Every row gives one point. The window is the flat piece filled in between its corners: a triangle in 3 columns, a solid with four corners in 4, and so on. A path goes straight from each point to the next, and from the last back to the first. After which points does the path pass through the window?

Window, 3 rows:
[[ 23  23  -6]
 [-52  12 -20]
 [ 28 -26  12]]
Path:
(1): [  0 -28 -11]
(2): [-15  -5 -31]
(3): [-60  19   7]
(4): [-40  19  -1]
(5): [-28   6 -33]
(6): [-22  22 -52]
(7): [-49  32  -5]
(8): [-31   2   8]
(9): [-20   1 -37]
(10): [ 26 -21  -6]
(11): [ 12 -17  32]
(12): [-16 -10  31]
(13): [ -1 -23 -36]
(14): [  3  12 -40]
(15): [-6 20  5]
(16): [-10  13  28]
Through the window after points: 2, 4, 8, 10, 14

Window (4 x 4):
[[-20   3   0   5]
 [ 17 -18  30  -4]
 [-28 -19 -60  18]
 [ 37   9  43  14]]
Path:
(1): [ 19  -2   8 -21]
(2): [ 15  13 -26  -1]
(3): [-1 -6 12 30]
(4): [-19 -23  34  26]
(5): [ 19   9  27 -13]
(6): [  9  -6 -30 -19]
(7): [-29 -24  -6  39]
(8): [  7 -38  52  25]
Through the window after points: 6, 8

Window:
[[ 23 -12 -14  -2 -15 -28]
 [-12   6 -29 -30 -13 -31]
 [ 12   2  60   5 -20  39]
 [  5 -11  -8  -2  20 -23]
 [-12  10 -30  10 -10 -39]
 [-26 -17   6  -3 -40  47]]
Path:
(1): [ 20  15 -43  12   1  -5]
(2): [-18 -14 -19 -17 -18 -47]
(3): [ -3 -23  30   6 -16   1]
(4): [22 24 -8  6 -4 29]
(5): [ 15  -5 -29   5  -6 -15]
(6): [ 10 -11   0  -6 -12 -29]
(7): [-17  -4  14 -38 -27 -58]
(8): [ -6   8 -46 -15  -5  -4]
Through the window after points: 5, 7

Window (8 x 8):
[[ 22  18 -19   1  11   1 -15  24]
 [ 16 -24  10   8  10  -9   0  -7]
 [ 26 -24   1  -2  -3  15 -33  13]
 [ 22 -12 -28  11 -11  23   8  25]
 [-47  24  -9 -12   4  20 -39 -12]
 [  4  24   4  18  20  32  -3  32]
 [-55   8   0 -56  21  19 -48  20]
 [-18  48  60  17 -22 -28   4  -2]]
Path:
(1): [-35   2  12  12  18   8 -52  31]
(2): [-19  23  -4 -39  -5  20 -14  -3]
(3): [ -8   4   3 -25  -3  19 -19   3]
(4): [-18   3   8   8   1 -14 -33  10]
(5): [  1  12 -10  30   5  -4  -7  29]
(6): [30  4  8 -6  8 35 -4 -5]
(7): [ 18  15  -1 -22   5  29 -22   1]
(8): [-35  16 -13  11   5   7 -20  12]
(9): [-35   0  27  31  25 -20   4  43]
(10): [ 16  41  -4 -17 -31  32 -20 -23]
(11): [ 14   6 -15 -10   4  27   1  10]
(12): [  0 -12 -18  14  -8  -1 -19  38]
(13): [-19 -10   6  22   0  12 -40  36]
(14): [ 18  24  -2 -30  15  -1  -7  -3]
(15): [ -2  11   2 -19  11  13 -17  -3]
(16): [-22  -9  -2 -17   8   7 -30  26]
Through the window after points: 7, 9, 11, 15
